Each row of a before or after table is a point. The points were changed in one or more steps. Then noise was added and the rows were shuffled. The steps act on columns, c1 being the first. Name the steps. A step turns or swaps two columns, mirrors them in a line or flattens them onto one, adds a multiple of one to another, or multiplies or shifts one. Angles are multiples of 10 degrees, from the lower column toward the higher: turns from -170 to 170, lines from 10 to 170 but not 90. Use the fewest steps. Two steps may share a column if one is a turn and the other turns, adds or multiplies; they go together, in the order done. Otherwise the lowest column goes first.
(in the rows, 128 means zero)

Before (10 x 3):
[[130 114 124]
 [ 78   9 106]
 [123  85 108]
 [ 66 108 123]
 [144 172 148]
 [101 161  98]
 [ 68 183 107]
 [ 73 159 130]
 [106  97  98]
 [101 191 111]]
After (10 x 3):
[[ 60 114 112]
 [127  59 125]
 [ 88  91  99]
 [ 78  87 132]
 [148  76  98]
 [169  94 107]
 [223  25 104]
 [143 123 125]
 [ 92 173 149]
 [ 57  75 106]]
Steps: turn c1 and c2 by 70 degrees; add 0.7 times c3 to c2

Before (12 x 8):
[[ 89  93  62 183 143  70  66 120]
 [132 202 151 127  90 158 111 144]
 [106  92  74 114 126 114  49 106]
 [ 39 110  89 113 207 127 123 109]
 [ 93  85  71 168 129 157 153 146]
 [119  66 110 201 137 135  63  62]
 [177 165  97  70 113 112 127 154]
 [161 168 151  68  63 116 203 124]
 [ 38  84 101 127 148 199 150 197]
 [ 89  72  90 139 141 181 143 149]
 [162 162 201  99 125 105 111 164]
 [ 93  77 115 172  81  97  50  91]]
After (12 x 8):
[[203 169 149  66 124 119 202 124]
 [ 14 108  90 116  88 129 124 109]
 [111  83  69 166  99 157 152 145]
 [161 203 152 127 111 159 114 142]
 [ 65  83 100 127  61 197 148 198]
 [ 95  95  59 184 104  70  64 123]
 [117  92  75 111 107 114  45 105]
 [ 97  73  91 139 100 183 144 151]
 [149  75 112 170  75  99  53  89]
 [149 159 201  99 154 105 107 164]
 [167 166  99  70 159 112 127 157]
 [119  68 111 202 125 136  64  63]]
Steps: turn c1 and c5 by 60 degrees

Before (12 x 12):
[[129 153 127 202 162 149 179  98  85  75 139  85]
 [ 66 114 215 160 177  69 139 156  68  65  93  92]
 [154 156 136  93 172 192  95 110 196 132 169 164]
 [144 131 152 199 106 160 123 105 108 165 116  75]
 [106 169 162 194 101 164 185  78 129 123 105 140]
 [133  88 159 139 219 109 157 188 111  77  66 193]
 [199 165  98 116  81 138 128  81 224 130 138 103]
 [150 131  87  85  85 155 111 116 156 159 182 182]
 [ 40 125  44  88 198 198 143 179 175 157  95 210]
 [163 200 122 122 153 118 103  89 123 155 130 136]
 [140 112 101  63 152 174 168  85 169 169 125 153]
 [101 167 181 170 143 136 196 185  80 137 122  94]]
After (12 x 12):
[[154 128  92  81  86 159 144 121 163 162 183 179]
 [ 37 124  45  86 196 201 172 174 176 158 101 206]
 [143 127 152 197 108 155 154 103 109 169 117  79]
 [145 112 103  64 151 174 199  85 173 166 125 151]
 [199 168 101 113  81 139 157  79 233 136 140 109]
 [132 151 129 194 163 150 207  98  80  79 128  83]
 [159 204 128 118 156 123 134  92 115 160 124 133]
 [ 69 114 208 163 177  69 170 163  61  64  88 102]
 [107 172 158 191 101 160 218  83 129 121 102 134]
 [158 157 140  90 175 193 128 112 194 136 173 169]
 [107 164 180 169 140 127 225 188  80 133 128  97]
 [133  83 155 140 216 108 185 188 107  78  59 195]]
Steps: shift c7 by 30

Before (13 x 20):
[[ 88  96 156 137  95 149 153 122 139 153  59 137 182 107 103 148 113 210
  155 124]
 [137 138 126 128 146 183 120 100 155 109 114 140 133 119 109 152 143 149
  150  90]
 [117 171 197 147  67 153  87 124 145 106 105  94 159 113  82 154 117 125
  107 124]
 [ 91  60 146 151 123 132 100 121 157 195  38 192 106 119 108 104 101 116
   68 144]
 [147 128  75 147 119 148 152 171 192 140  99  81 108 143  59 202 117 181
  177 105]
 [110 121 138  97 121  98  94 164 121 133  96 185 184 123  88 129  83 126
  187 126]
 [120  91 144 189  56 146  62  65 122 164  92 105 153 136 154 143 134  88
  249 116]
 [118 134 140  96 112 142 142 120 181 103  83 116 139 115 120 178 168 117
   63 172]
 [108  95 162  77  98 180 132 139 168 136 116  72  94 108 141 196 126 156
   74 147]
 [ 49 143 136 125  94 142 155  84  78  93 129  92 113 111 110  80 153 155
  119 173]
 [121 140 119 153 141 160 106  99  84  82  91 184 121 112  92 110 111 147
  137 177]
 [126 102  79 144 149 126  82 120 124 147  59 118 142 134 100 154  77 172
  191  83]
 [125 147  59  98  94 187 122 129 118 111  61 159 132 172  97 109 151  49
  144 175]]
After (13 x 20):
[[ 87  92 156 138  94 173 157 121 138 153  59 137 159 105 103 148 112 211
  157 121]
 [135 161 127 127 146 173 121  99 156 111 115 140 139 118 108 154 142 150
  151  90]
 [127 101  79 145 149 142  85 122 126 149  58 119 127 134  99 155  75 171
  191  82]
 [123 170  59  99  95 173 121 128 118 111  63 158 142 174  97 110 150  49
  144 176]
 [111  83 139  98 119 120  94 164 119 133  97 184 172 123  89 127  83 126
  185 126]
 [119 100 146 189  55 165  64  67 123 163  89 106 132 133 153 145 134  88
  249 115]
 [116 159 198 147  68 138  86 126 145 105 106  92 177 114  81 154 116 125
  110 126]
 [121 156 120 154 143 150 104 100  85  82  91 184 128 113  91 108 111 146
  138 177]
 [ 47 151 134 124  96 132 155  84  79  94 129  94 120 110 110  81 153 155
  119 176]
 [108 143 163  78  98 179 130 136 169 137 116  73  82 110 142 196 125 157
   72 149]
 [ 92  88 146 151 124 156  97 123 157 196  39 191  73 119 108 106 100 117
   70 143]
 [117 134 139  97 110 141 144 121 184 103  83 118 139 115 119 177 167 116
   65 171]
 [147 146  73 146 118 141 153 171 192 142  97  81 109 144  58 200 117 179
  177 105]]
Steps: turn c2 and c13 by 30 degrees; turn c2 and c6 by -30 degrees
